Each row of a before or after table is a point. One or more steps were done to the points. Then noise was added and the rows were shuffled. The steps act on how far a point lies along the listed directions, d1 being the first. Name the steps. A step turns or swaps two directions, mirrors them in a line or flattens them onto one, adds a multiple of one to another, or multiplies one. Angles are multiples of 10 degrees, from the lower direction toward the higher: turns from -170 to 170, lines from 10 to 170 but not 90. Use the fewest steps. Two steps may share a direction if one is a turn and the other turns, adds or multiplies; they go together, in the order done. Otherwise the lowest direction goes first.

Directions:
(1): [-44 -10]
(2): [-10  44]
Before (9 x 2):
[[ 64 -39]
 [-40 -10]
 [-41 -17]
 [ 19  16]
 [ 13  15]
 [ 23  20]
 [  6 -56]
 [-29 -38]
 [-21 -40]]
After (9 x 2):
[[-24 -52]
 [ 24   5]
 [-44   6]
 [-37 -23]
 [ 36 -67]
 [-43 -18]
 [ 31   5]
 [ 19   5]
 [-39  10]]
Steps: turn d1 and d2 by 30 degrees

Directions:
(1): [-12 -34 -45  27 -39  26]
(2): [ -5 -25 -30 -41  47  27]
(3): [-68  -8  27  22  19   9]
(4): [-13  48 -49  23  23 -18]
(5): [-10 -39 -12  -5   4 -66]
Before (9 x 6):
[[-50 -19  39  44 -13 -54]
 [-37  35   9  28  12 -34]
 [  5  18 -13  16 -70  -5]
 [-36  -4 -17  19 -31  37]
 [  5  20  45   2 -26 -50]
 [ 32  35 -10  22  -4 -34]
 [ 29 -36 -53  10 -13 -21]
 [  0  28  57  -4  -3  54]
 [-19 -54 -17  30 -67  29]]
After, 9 rows:
[[-19 -35 -27 -15 -43  37]
 [-12  -2 -68  50 -15 -47]
 [ -3  -8 -12  25 -65 -24]
 [-26 -36  27  32 -22   3]
 [-19   8 -44 -17  16  40]
 [ -4 -66   4 -24  29  -6]
 [-48  16 -12  42  -7 -21]
 [ 30  58  -2  14 -31  36]
 [ 15 -32 -77 -34  12  32]]
Steps: turn d1 and d2 by 70 degrees; swap d3 and d4

Directions:
(1): [ 43 -15  32  36 -20   1  24 -10   9  60 -48]
(2): [-45   1  13  67  32  41  19  31   7  11  23]
(3): [  8   7 -57 -15  28  25  66 -11  25 -14 -32]
(4): [ -8 -29 -30  55 -19 -58  -2  13   8 -43 -27]
(5): [ 16  15  22   6  81 -29  -6 -10 -45 -10 -28]
(6): [-40   5  44 -35 -12 -42  58  35  -2   2  -7]
Before:
[[  2 -10  20 -17 -25 -35 -20   1  -7 -17   2]
 [ -7 -11   0  26 -23  37   1   8  12   7  21]
 [  9  -8  -6 -22  -8 -20  25  -8   5   8 -15]
 [-11   1   1   5   6   9   4   2   1  -3   4]
 [  3   4  -7   4   5  28  -4  -6   2  17   7]
 [-26   1 -21 -37   2 -17 -12   8   3 -48  16]
 [-26 -13 -12  10 -17   2  18  16  19 -16  19]
 [-21   3   9  13  14   8  35   5  -1   7  -5]
 [  9   1 -15 -22 -13  -2  15  -9   9 -10  -5]
 [  3  -2 -13  19   5  17   3  -4   5   4  -2]
 [ -9 -13  42   8  -1 -14  -7   1  -4  12   9]
 [  6  -2   1  20  10  16  -9   3  -8  13   6]
 [ -8   5  21   8 -22  25 -10   3  14  19  11]]
After (13 x 11):
[[ -84   19  -73  -51   46   12  -44   21   -2 -119   84]
 [ -10    6   -6   17   17   25    3    1    3   -6   16]
 [   8  -15   -4   39   -1   22   19   -3   19   34   -6]
 [  35   11   22  -15   -3   11   -7  -23    1   28  -21]
 [   5   -4  -42  -12    4    9   13  -11   15  -33   -7]
 [   7   -3   23   11    4  -11   -3    0  -14   14   -7]
 [ -10    2    3   -9   -5   -2  -14   -3   -6  -10   11]
 [  -1   -3  -20   -5   16    7  -50  -11  -12  -33   36]
 [  30  -21    2  -13  -28   -7   12  -25   19   16  -21]
 [   2  -10   21   18  -35    0  -17   -4   -1   22    7]
 [  16   -3   21   -6   -6  -18    5    3  -13   20  -15]
 [  35    3   26   -8   11    4  -23  -18  -25   12   -4]
 [   2    9   25  -10    6   -3    1    1  -14   22   -2]]
Steps: multiply d1 by 3; turn d2 and d3 by -120 degrees; turn d4 and d5 by -30 degrees; turn d5 and d6 by 120 degrees

Directions:
(1): [-25  33 -21  26 -41 -16 -45 -19  53 -46  -9   9  38 -29]
(2): [  2  21  31 -31   1 -44  30 -53  -9 -34  34 -58  21  20]
(3): [  7 -60 -59 -32  27   3 -10 -53  28  -9  10  -8 -30 -28]
(4): [ 73  -2  27 -39 -21  20   5  13  71   3   6  15  10  24]
(5): [ 38 -52  22  60  31 -16   3  24  -7 -61  18   4  15  -9]
Before (8 x 14):
[[ 33  -6  38 -58  43  -9  75  -4 -13  44  17 -55   1  28]
 [ 74 -54 -19   6   0  36 -42  27 120 -62 -12  33   5 -16]
 [-28  31   8 -55 -12  -7   7 -44  21  22  -5 -23  11  13]
 [-33 -19  -8  31   6 -29 -23 -37  -3 -58 -10 -12  18 -26]
 [ 66 -10  10 -40   4  -1  15   8  69  -2   5  -1  -4  17]
 [-38 -11 -33  14  30   8 -21   2 -43  29 -32  -4  -3 -39]
 [ 13  43  40   1   1 -14  -3  -4   7 -22  23 -16  42  44]
 [ 16  54  32 -55 -19  -7  -6 -28  15  12  -7 -24   0  49]]
After (8 x 14):
[[-14  33  38  41 -32 -30 -19   1  24 -54 -19  -2  48   0]
 [ -4   9 -25 -67  10  -5 -10 -72  -7  17  -1 -29 -31  25]
 [ 24   0  -8 -42  38  -7  -2 -45  22 -18  34 -34   7  30]
 [-54 -63 -60  75  56   3 -36   4 -29 -64 -12  -2 -28 -51]
 [-31 -47 -45  -6  56 -23  18 -24 -33   8   1 -29 -43 -18]
 [  6 -24  17 -61  60 -14  78 -22 -37  56  14 -63 -27  18]
 [-44  32   5 -45  -8  -2   5 -49  14  31  -6 -14   7   8]
 [  9  36  26  18 -20  15 -22  55  10  24 -43  18  39  -9]]
Steps: turn d3 and d4 by -120 degrees; add -0.5 times d3 to d1; turn d2 and d5 by -10 degrees

Directions:
(1): [-25  54  26 -36  26 -63  17   9 -15 -39 -13  13  43 -30 -13 -26 -28  56
  19   2 -23  18   1  59]
(2): [-16  13 -46  23  24  16   6  -4  26 -86 -22 -18 -23   3   5 -45  17 -38
 -35 -47  41  39  15  28]
(3): [-12  11  33 -45 -23  21 -54  17  15  40  49 -21  32  26 -17 -38  35 -18
 -23 -48   7  13 -51  45]
(4): [-35  37  33  68 -13 -22 -25 -26   7  11 -29 -31 -14  49 -11  33  35 -11
  57   3 -29  58   1   8]
(5): [ -2  -8  28 -34  43 -14 -12 -33 -10  39 -49  45  -8 -37  22   3  -9 -18
 -17 -53   2  68 -21 -55]
(6): [ 28 -25  24   7 -50   4  19  16 -50 -35  27  47 -24  43  -9 -26 -12  41
  40 -13  57  47 -23 -18]
Before (14 x 24):
[[ -6  -6 -51  21  35   0  36   3  -1 -53 -51  16 -31 -52  -3   5 -17 -16
   10   7  14  18  48 -14]
 [-35  54 -13  82  -3 -46   0  -1  21 -40 -10 -73  16  44  -9  56  27  -8
   17  63 -57 -30  34  56]
 [ 10 -45  -2 -35 -25  59 -19  25  -9  49  51  -9   5  31   2 -33  18 -20
  -41 -46  17   1 -61   4]
 [-21  14 -15  36  31  10  -6 -19  51 -16 -59 -30 -22  -8  -3  -5  34 -54
  -24 -44  -4  32  19 -12]
 [ 34 -27  36 -39 -25  25  -2  35 -38  20  56  13 -10  38   6 -38  15  18
   -6 -26  27 -12 -53  -8]
 [-43  75  17  33  33 -92  11 -22  -6 -45 -50 -33  10  18 -46  14  -5  43
   46  20 -37  29  37  90]
 [  1 -23 -28 -18  -1  41  -4  -9  14   2   8 -20 -22  22  12 -18   8 -41
  -26 -31  33 -22 -22  -4]
 [-51  59 -14  14  50 -33  -7  -5  24 -59 -55 -22  -3 -17  -9   1   6  10
   16   5 -50  11  29  60]
 [  9  32 -11  25  27 -41  42 -11 -19 -61 -44  16 -11  12  23  19  -5  13
   31  15 -10  30  23  -6]
 [-42  12  15  65  38 -14 -12 -26  25  21 -57 -41  -9  30   6  57  36 -28
   35  15 -45  42  21   0]
 [ 33  -8   4  -8 -71  10  16  50 -45 -41  77  -5  25  60 -46 -46 -16  55
   42  -1  38  -2 -10  23]
 [-28  43   7  18  59 -54  -5 -26  17   3 -35 -30  12 -37 -12  42   1  -1
    3  27 -54 -30  34  17]
 [ 24  -3  -4 -26 -39 -14  17  43 -18 -10  44  33  23  20 -10 -34 -12  59
  -12   9  28 -16 -17  32]
 [-33  54  -6  81   6 -53  14 -35  15 -13 -65 -48  -6   6   6  60  19  -3
   24  55 -53  -3  46  -1]]
After, 14 rows:
[[ 49 -59  16  22 -33  10  17  -2 -47   2  33  43 -42  24 -10  24 -10  27
   27  16  48 -13  -2 -70]
 [-51  40 -45  22  72 -30  29 -13  21 -41 -58 -41  16 -40  11  -1 -10  -7
  -23  -1 -51   7  18  44]
 [ 19 -15 -23  -7  15   3  39  11   5 -68 -29  25 -22 -23  -4 -46 -16   4
  -27 -42  45  17  13 -15]
 [ 45 -81 -13 -48   9  33  42  37 -31  -7  24  50  -3 -14  17 -16 -34  26
  -28  10  47 -28  -4 -32]
 [-24  33 -12  40  -8 -11 -28   0  45  38  -8 -38  12  32  -6  23  44 -18
  -15  10 -31  -6   1  29]
 [-31  41 -22  -8  41 -28  26 -19   6 -55 -40 -19  -3  -6   8 -21 -16   3
    6 -12   3   5   6  42]
 [ 43 -23  12 -32 -31  27 -17  15 -18  35  43  15   1  52  14  -1  27 -15
   -7 -21  21   3 -43 -18]
 [ 58 -62 -31   5 -46  25  36  38 -37 -38  63  21 -15  37  10   8 -20  14
  -31  39  48 -64  -4 -24]
 [-23  35 -34  11   8  18 -38   5  48  29  17 -98  45  15 -26   1  32 -45
  -22  -5 -47 -38  18  41]
 [ 64 -60   8 -29 -74  24  25  32 -54  12  61  48  -8  20   4 -15 -19  42
  -17  16  63 -38 -26 -55]
 [ 31 -58 -37  26 -24  65   0  12  -8 -34   3  24 -68  35   4   3  12 -13
    4  -4  41  -2   3 -45]
 [ 60 -93 -45  19 -41  68  -3   1  -6  35  36  -5 -65  54 -17  16  13 -36
  -36  -8  66 -47   2 -50]
 [-34  49   4   4  61 -24  -5  -7  23   3 -33 -55   9 -13  15   2  28 -20
  -17  -6 -59 -25   1  36]
 [  2 -13  29 -12 -35  19 -14  29 -30  10  23  21  -9  16 -33 -16  14   5
   38 -28  34  52 -25   7]]
Steps: turn d1 and d4 by 160 degrees; add 0.7 times d3 to d2; turn d3 and d6 by -130 degrees; multiply d5 by 0.7
